Each row of a before or after table is a point. One or more steps were done to the points. Then noise was added and the rows were shuffled. The steps act on columns, c1 being the first. Write out the steps. A step turns or swaps two columns, mirrors them in a line or flattens them onto one, adds a multiple of one to another, or multiplies or shifts one. Angles are multiples of 10 degrees, from the lower column toward the higher: turns from -170 to 170, lines from 10 to 170 but not 90. Use the fewest steps. Two steps may share a column if one is a turn and the other turns, adds or multiplies; they go together, in the order done. Otherwise the lowest column goes first.

Before (11 x 2):
|  53 |  37 |
|  35 | -33 |
| -15 |  25 |
|  13 |  40 |
|  18 |  -1 |
|  30 |  15 |
|   2 |  13 |
|   5 | -38 |
| -37 |  11 |
|  53 |   9 |
| -35 | -10 |
After (11 x 2):
|   3 | -57 |
|  36 | -55 |
|  14 |  19 |
| -12 |   6 |
| -34 | -13 |
|  55 | -12 |
|   3 |  -8 |
|  19 | -19 |
| -39 | -31 |
|  30 |  -2 |
|  55 |  16 |
Steps: shift c2 by -20

Before (9 x 4):
|  -6 |  -1 |  12 |  16 |
| -48 |   5 | -41 |  -4 |
|  -1 |   0 | -46 | -95 |
|  -9 |  19 |  19 |   5 |
| -30 |  30 |  27 | -11 |
|   4 |   4 | -39 | -26 |
|  -1 |  26 | -24 |  10 |
|  -3 |  48 | -18 |  -1 |
|  -7 |  -1 |  33 |  -8 |
After (9 x 4):
|  34 |   8 |   7 |  -9 |
| -24 |  35 |   2 |  10 |
| -19 |  58 |   4 |  -1 |
|  18 |  29 |   7 |   6 |
|  27 |  40 |  30 |  -8 |
| -41 |  16 |  48 |  -4 |
| -38 |  14 |  -4 | -26 |
| -44 |  10 |   0 | -95 |
|  12 |  11 |   5 |  17 |
Steps: turn c1 and c3 by -90 degrees; shift c2 by 10

Before (13 x 8):
| -36 | -19 | -37 | -28 |  27 |  37 |  -8 | -23 |
| -15 | -39 |   8 |  -7 |  -9 |  62 |  21 |   2 |
|  -1 |   6 | -53 |  23 |  38 |  49 | -19 | -34 |
|  14 |  11 |  22 |   9 | -54 |   9 |   7 |  14 |
|  34 |  67 | -21 |  11 | -59 | -25 |  45 |  47 |
|  10 | -26 |  30 | -36 |  11 |  36 | -17 |   5 |
| -19 |  -4 |  12 | -18 |  29 |  39 |  18 | -29 |
| -27 |  21 |  18 |   3 | -55 |   5 |   5 |  24 |
| -10 |  16 | -55 | -14 |  25 |  50 | -21 |   7 |
|  13 | -25 | -21 | -34 |   6 |  40 | -21 | -52 |
|  -3 | -34 |  17 |   9 |  19 |  28 |  -7 |  -6 |
|   3 | -15 |  22 |   9 | -30 | -25 |  13 |  21 |
| -30 | -14 |  75 |  27 |  17 |  37 | -11 | -13 |
After (13 x 8):
| -32 | -13 |  74 |  17 |  28 | -33 |  23 | -12 |
| -36 | -17 | -37 |  28 | -28 | -31 |  21 | -24 |
| -27 |  20 |  18 | -54 |   5 | -10 |  -2 |  25 |
| -11 |  15 | -55 |  25 | -14 | -41 |  38 |   7 |
| -15 | -39 |   7 |  -7 |  -7 | -64 |   3 |   2 |
|  11 | -25 |  28 |  11 | -36 | -29 |  27 |   4 |
|  -4 | -36 |  16 |  19 |  10 | -25 |  15 |  -6 |
|  14 |  11 |  23 | -54 |   8 |  -8 |  -5 |  13 |
| -20 |  -2 |  11 |  28 | -17 | -44 |  -4 | -28 |
|   3 | -15 |  23 | -31 |   9 |  19 | -20 |  21 |
|  15 | -24 | -20 |   5 | -34 | -29 |  35 | -53 |
|  -1 |   5 | -53 |  38 |  21 | -40 |  32 | -35 |
|  34 |  68 | -22 | -58 |  11 |   7 | -52 |  46 |
Steps: swap c4 and c5; turn c6 and c7 by 160 degrees

Before (13 x 12):
|  28 |  48 | -36 |  35 |  10 |  -5 | -38 |  16 | -13 |  62 | -15 | -10 |
| -11 | -15 |  29 |  12 |  37 | -28 | -73 |  -2 | -28 |  23 |   4 | -12 |
|  12 | -15 |  42 | -31 |   0 |  26 |  28 | -24 |  17 |  20 | -17 |  -1 |
|  29 |  18 | -18 |  48 | -15 | -23 | -51 | -34 |  -9 |  19 |  -4 | -23 |
|  -7 |  20 |  42 | -35 |   0 |   2 |  16 | -10 | -30 | -10 |  20 |  -5 |
| -15 |  13 |  30 |   7 |  -7 | -17 |  60 | -17 |  35 |  13 |  -5 |  25 |
|  -9 |  26 |  28 | -50 | -10 | -31 |  11 | -20 |   4 |  21 | -36 | -18 |
| -22 |  20 | -45 |  77 |  -5 |  15 | -35 |  -4 | -15 |  27 | -37 | -24 |
|  -5 |  35 | -46 |  38 |   1 |   3 | -56 | -38 | -25 |  50 | -21 |  23 |
| -12 |   3 |  89 |  51 | -10 |  -3 | -51 | -14 | -41 |  31 | -11 |  -4 |
|  12 | -22 |  27 | -25 | -12 | -26 |  25 |  -2 | -37 |  15 | -19 |  12 |
|  -6 |   2 |  30 | -21 | -39 |   5 |   7 |  15 |  22 |  -9 | -14 |  30 |
|  27 |  30 |  11 | -31 |  21 |  -9 |  27 |  -9 |   3 | -20 | -47 |  22 |
After (13 x 12):
|  -2 |  26 |  28 | -34 |  -9 | -29 |  11 | -16 |   5 |  24 | -36 | -17 |
|  18 |  30 |  12 | -22 |  20 |  -8 |  28 | -55 |   2 | -28 | -48 |  22 |
| -10 |  19 |  42 | -26 |   0 |   2 |  16 | -19 | -30 |  -6 |  20 |  -4 |
|  19 | -15 |  43 | -15 |   0 |  26 |  28 | -35 |  18 |  15 | -18 |  -2 |
|  13 |  34 | -45 |  52 |   1 |   3 | -55 | -49 | -25 |  48 | -21 |  22 |
|  33 |  19 | -18 |  58 | -16 | -22 | -52 |  29 | -10 |   7 |  -4 | -22 |
|  -9 |   1 |  31 | -25 | -38 |   6 |   7 | -42 |  22 |  -6 | -14 |  31 |
|  -2 | -15 |  28 |  10 |  37 | -28 | -72 |  23 | -27 |  25 |   5 | -11 |
|  -1 |   2 |  89 |  52 |  -8 |  -3 | -51 |  19 | -41 |  33 | -12 |  -4 |
|  -9 |  12 |  31 |  14 |  -6 | -16 |  59 | -50 |  36 |  17 |  -5 |  26 |
|  18 | -21 |  26 | -22 | -12 | -27 |  25 | -33 | -37 |   8 | -20 |  13 |
| -11 |  21 | -45 |  68 |  -5 |  13 | -33 |  71 | -15 |  32 | -39 | -24 |
|  48 |  49 | -35 |  23 |  10 |  -4 | -37 |  45 | -13 |  47 | -15 | -10 |
Steps: turn c1 and c10 by -20 degrees; turn c4 and c8 by 30 degrees; add -1.5 times c12 to c8

Before (9 x 18):
| -21 |   0 | -11 | -23 | -38 |  48 | -25 |  -3 |  14 |  -9 |  -7 | -59 | -38 | -49 |   7 |  20 |  -7 | -91 |
|  53 |  13 | -63 | -69 |  30 |  38 |   5 |  23 |   3 |   9 |  13 |  20 |  -9 | -50 |   1 |   2 |  14 |   6 |
|  -7 | -16 | -11 |  34 |  -9 |  15 | -22 |  -6 |  54 | -14 |  44 |   2 |   8 |  23 | -21 |  27 |  19 | -27 |
|   6 |   8 |  14 | -44 |  53 |  10 |   9 |  -2 | -28 | -23 | -18 |  22 | -26 | -29 |  21 |  43 | -40 |   2 |
|   3 |  24 |  14 | -31 | -23 | -20 | -51 | -39 |  14 |  43 | -47 |   6 |  48 |   3 | -17 | -23 |  -3 |   3 |
| -59 |  10 |  17 |  15 | -47 |   1 |   6 | -49 |  17 |  16 |   1 |   4 | -32 | -25 |   1 |  14 |  20 | -15 |
|  36 | -23 | -40 |  18 | -28 |   5 | -38 |   9 |  -2 | -18 |  10 |  89 | -17 | -41 |  12 |  65 | -51 | -32 |
| -11 |   9 | -12 |  10 |  14 |  41 |  -9 |   9 | -19 | -35 |   4 |   3 |   2 |  -4 | -11 | -12 |   4 |   2 |
|  -2 |  -7 |  18 |  16 |  59 | -36 | -29 |   9 |  -5 |  -3 |  24 | -18 |  41 |  16 |  38 | -27 | -23 |  29 |
After (9 x 18):
|  -9 |  11 | -10 |   8 |  10 |  39 |  -8 |   8 | -21 |  -2 |  -1 | -13 |  -3 | -34 | -13 |  -9 |   4 |   2 |
|   0 |  -8 |  17 |  24 |  59 | -34 | -31 |  10 |  -1 |  16 |  12 |  14 |  39 |  -3 |  42 | -27 | -22 |  29 |
|  55 |  14 | -68 | -49 |  30 |  33 |   4 |  23 |   7 | -53 |  55 |  18 | -11 |  10 | -11 |  -1 |  13 |   8 |
|   5 |  12 |  14 | -46 |  55 |   9 |   7 |  -5 | -31 | -29 |  14 |  30 | -27 | -25 |   1 |  42 | -39 |  -3 |
|  -7 | -22 | -11 |  56 |  -8 |  19 | -22 |  -8 |  52 |  21 |  12 |  -9 |   6 | -12 | -17 |  27 |  16 | -27 |
|   6 |  22 |  14 | -56 | -24 | -20 | -52 | -41 |  16 |   5 | -15 |  -5 |  41 |  46 | -20 | -19 |  -6 |   4 |
|  35 | -25 | -39 |  20 | -29 |   3 | -36 |   5 |  -2 | -40 |  -4 |  75 | -17 | -19 | -46 |  67 | -50 | -26 |
| -60 |  12 |  15 |  13 | -45 |   2 |   1 | -50 |  19 | -24 |  -9 |   5 | -35 |  16 |   2 |  11 |  17 | -15 |
| -22 |   3 | -13 | -24 | -38 |  49 | -26 |  -2 |  13 | -49 |   7 | -41 | -40 |  -9 |  44 |  18 |  -7 | -92 |
Steps: turn c4 and c11 by -40 degrees; swap c10 and c14; turn c12 and c15 by -40 degrees

Before (12 x 32):
| -15 |  37 | -16 | -24 |  21 | -22 |  46 |  45 |  67 |  41 |   2 | -25 |  27 |   4 | -38 |  20 | -17 | -23 |  10 |  19 |  67 |  32 | -19 |  -7 |  -5 |  17 | -27 |  30 | -39 | -16 | -23 |   9 |
| -50 |  24 | -25 |  19 |  11 | -13 |  18 |  63 |  35 |  23 | -50 | -48 |  16 |  -5 | -43 |   5 |  -8 | -16 |  14 |  15 |  36 |   5 |   7 | -27 |  28 | -13 |  11 |  18 | -33 |   0 | -24 | -27 |
| -21 |  49 | -28 |  41 |  -5 |  -6 |  21 |  50 |  28 |  35 | -40 |  -9 |  23 |  17 | -19 |  27 | -11 |  31 |   8 |   0 |  69 |   0 | -22 | -14 | -19 |  37 | -27 |  34 | -23 |  21 | -27 | -18 |
|  10 | -17 |   9 | -18 | -49 |   0 | -52 |   2 | -20 |  62 |  32 |  -6 | -15 | -31 |  -1 |  -7 | -34 | -10 |  -9 |  -5 | -28 |  10 |   4 | -12 | -23 |  39 |  -8 | -29 |   2 |  27 |  -8 | -16 |
|  22 | -26 | -17 | -18 | -40 |  10 | -10 |   4 | -72 |   9 |  17 | -11 |  16 | -58 |  26 |  28 | -39 | -49 |   5 |  -1 |  -3 |   6 |  32 | -32 | -57 |  24 |  -9 | -38 |  28 |  39 |  23 | -25 |
|   7 |  -6 |  12 |  -1 | -56 | -30 |  -4 |  12 | -61 |  45 |  12 |  -5 |  36 | -29 | -18 |  -1 | -56 | -20 |  37 |  -4 | -54 |  17 |  -1 |  21 | -36 |   0 | -22 | -16 |   3 |  21 |  10 | -27 |
| -18 | -51 | -15 | -13 | -42 |   5 |  17 |  18 |  -9 | -27 |   1 |  33 |  15 |  -5 |   6 |   1 |  -4 |  11 | -12 | -40 | -41 |   6 | -48 |   2 |  44 |  10 | -27 |   5 |  30 | -37 |  55 | -25 |
| -49 |  25 |  27 |  -2 |  20 | -25 |  45 |   1 |  44 |  55 | -55 | -29 |  22 |  18 | -32 |  19 | -61 |  31 | -14 |  11 |  47 |   5 | -25 | -31 |  11 |  15 | -29 |  12 | -27 | -32 | -17 |   4 |
| -60 | -57 |  24 |  -6 | -25 |  -4 |   0 |  32 | -44 | -23 |  48 |  74 |  16 | -12 |  -2 |  12 | -13 |  17 | -15 | -31 | -34 | -21 | -41 | -15 |   5 |   8 | -16 | -16 | -19 | -40 |  46 |  19 |
| -22 | -26 |  -8 |  12 | -30 | -26 |   5 |   9 | -44 | -42 |  24 |  62 | -15 | -11 | -15 |  -3 |   9 |   9 | -20 |  25 | -53 |   1 | -25 | -38 |  28 |   9 | -43 |  18 |   4 | -31 |  74 |  -6 |
| -14 |  30 | -38 |  23 |  19 | -18 |  14 |  11 |  37 |  39 | -29 | -39 |  13 |  24 | -30 |  25 |  -8 | -17 |  64 | -21 |  45 |  25 | -13 | -57 |  -3 |  10 | -24 |   2 | -46 |  -8 | -12 |   0 |
|  12 | -10 | -27 |   9 | -77 | -16 | -10 | -37 | -27 |  24 |   5 | -15 |  59 | -50 |  36 |  -5 | -16 | -17 |   2 |  15 |  -1 | -12 |  22 |   3 | -21 |  36 |  18 | -12 | -24 |  34 | -11 |  -8 |
After (12 x 32):
|   6 |  16 |  -1 |  -2 | -56 | -29 |  -4 |  11 | -61 |  44 |  11 |  -5 |  35 | -29 | -18 |  -1 | -13 | -21 |  36 |  21 | -55 |  16 |  -2 |  21 | -58 |   1 | -16 | -16 |   1 |  21 |  -1 | -28 |
| -21 |  48 |   0 |  41 |  -5 |  -5 |  21 |  50 |  29 |  34 | -40 |  -9 |  22 |  17 | -19 |  27 |  -2 |  32 |   8 |   4 |  68 |   1 | -23 | -14 | -31 |  37 |  28 |  35 | -21 |  21 | -37 | -18 |
|   8 |  -2 |  -1 | -18 | -50 |   0 | -53 |   1 | -20 |  61 |  32 |  -6 | -15 | -30 |  -1 |  -6 |  -7 |  -9 |  -9 |  10 | -27 |  10 |   5 | -12 | -37 |  39 | -19 | -28 |   2 |  27 | -19 | -16 |
| -50 |   2 |   1 |  20 |  12 | -13 |  18 |  64 |  35 |  23 | -52 | -48 |  16 |  -3 | -44 |   5 |  -9 | -15 |  14 |  14 |  36 |   5 |   8 | -27 |  45 | -13 |  27 |  18 | -33 |   0 | -35 | -26 |
| -18 |  -2 |  -1 | -13 | -42 |   5 |  16 |  19 |  -8 | -27 |   1 |  34 |  16 |  -5 |   6 |   2 |  17 |  11 | -13 | -29 | -41 |   6 | -48 |   1 |  71 |  10 | -57 |   6 |  31 | -37 |  44 | -25 |
| -49 |  38 |  -1 |  -3 |  20 | -26 |  44 |   1 |  45 |  55 | -55 | -29 |  22 |  18 | -31 |  19 | -20 |  31 | -14 |  36 |  47 |   6 | -25 | -31 |  17 |  15 |   7 |  12 | -27 | -32 | -29 |   4 |
| -13 |  36 |   0 |  24 |  19 | -18 |  15 |  12 |  37 |  38 | -28 | -39 |  14 |  24 | -31 |  26 |   7 | -17 |  65 | -12 |  46 |  25 | -12 | -57 |  -5 |  10 |  13 |   2 | -47 |  -8 | -21 |   1 |
|  13 | -21 |   0 |   9 | -77 | -16 | -10 | -37 | -27 |  24 |   5 | -16 |  58 | -50 |  36 |  -5 | -10 | -17 |   2 |  19 |   0 | -12 |  23 |   3 | -33 |  36 |   0 | -12 | -24 |  33 | -22 |  -7 |
| -22 |  24 |   0 |  12 | -32 | -26 |   5 |   9 | -45 | -42 |  25 |  63 | -15 | -11 | -15 |  -4 |  -8 |  10 | -21 |  15 | -54 |   2 | -24 | -38 |  44 |   9 | -44 |  19 |   5 | -31 |  64 |  -6 |
| -16 |  41 |   0 | -23 |  21 | -21 |  46 |  44 |  67 |  41 |   1 | -26 |  26 |   5 | -39 |  19 | -12 | -23 |  10 |  21 |  69 |  32 | -20 |  -7 |  -8 |  18 |  19 |  30 | -39 | -17 | -34 |   9 |
|  23 |  -5 |   0 | -19 | -40 |  11 | -10 |   4 | -72 |   9 |  17 | -12 |  15 | -59 |  25 |  28 |  -9 | -48 |   5 |  15 |  -3 |   6 |  32 | -32 | -91 |  24 | -27 | -38 |  29 |  39 |  14 | -26 |
| -59 | -15 |  -2 |  -6 | -25 |  -4 |   0 |  31 | -44 | -23 |  48 |  73 |  17 | -12 |  -2 |  12 |  11 |  17 | -14 | -17 | -34 | -20 | -41 | -15 |   9 |   7 | -57 | -15 | -20 | -40 |  35 |  19 |
Steps: turn c2 and c27 by 60 degrees; multiply c3 by 0; flatten c17 and c20 onto the line at 120 degrees; multiply c25 by 1.6; shift c31 by -10
